Each wall is flat, endless, passes through zero and stands at right angles to its row. A trip goes straight from one point to another. Which walls does it cross, in order?

Walls:
(1): [20  0]
(2): [ 46 -60]
(3): [-21  -5]
(4): [ -6 -26]
(5): [  2 -25]
Trips:
[-21 -27] to [-12  32] -> 2, 5, 4
[-37   0] to [19 -7] -> 5, 2, 1, 3
[33 23] to [  7 -16] -> 5, 4
[-15 -23] to [  2 -31] -> 1

Walls:
(1): [ -7 -34   5   1  45  35  -7   3]
(2): [  5  10  16 -36   5  -9   7 -41]
(3): [ -6  12  -1  24  -1   4 -12 -19]
(4): [ -6   1   1 -20   2  14 -13  -2]
(5): [ 27  -3 -12 -23  -2   5  26  14]
(6): [-11 -12  19  20  18   3 -12  -6]
Trips:
[-28   9  16  11 -10 -11  -5   5] to [ 60 -53   4  11  26 -12  -8  20] -> 1, 3, 5
[ -7  -8 -37   2   2   5   5   6] to [ 20   0  12 -26 -19 -10   1   5] -> 4, 1, 2
[-17  -6  -5  17  25   0 -10  -6] to [-10 -17  12 -35   3   1  -9  -3] -> 4, 2, 3, 5
[  3  -3   1  -6   0 -33 -21  -6] to [ 14  33   8   4   1 -11   2  21] -> 6, 3, 5, 2
[ 0 19 10 20  8 25 -3 -1] to [-17  -6  15 -17  -4 -25  -1  33] -> 3, 1, 6, 5
[ -4   2  31   0 -24  41  16  12] to [ -2 -18   3  -3  25 -14   5 -29] -> 2, 5, 3, 4

Walls:
(1): [-52 -18  26  -8  -5 -13  16  -6  36 -32  22   1  14  -4]
(2): [  7  29 -10  -1  34  30 -22 -12   1  -9  34 -30 -22  18]
(3): [  5  15  -2 -14  14 -29  30 -27  12   1  -1  15  15 -25]
(4): [  9  20   2 -43 -51 -47 -17 -16 -16 -44  -9 -11  -5  25]
(5): [  4 -13 -28 -41 -39  35 -21   7 -10 -13 -14  30 -19  19]
Trips:
[ 19 -25  28  -8 -40 -22   0  11  41  43  18 -12   9 -20] to [-11  12  13 -25  12  23  -2 -44  17   6  46 -25 -21 -30] -> 2
[ 26  33   4  20  17  10  42  40 -35 -31  25  11  25  10] to [-24 -21  19  21  17  17 -32 -32  -8  17 -41   0   1 -25] -> 3, 2
[ 16 -15  -8 -26  41   5 -41  39  19 -30 -32 -35  14  -5] to [-46  15  36 -27 -23  15  -3  12 -25  -6 -43  42 -17   3] -> 1, 2
[  2   6  -8   3 -29  20 -12  -1   5   2 -26  18 -35  12] to [-15  27   0   0  35  44 -15  39   0   2  -5  -7 -27  21] -> 2, 4
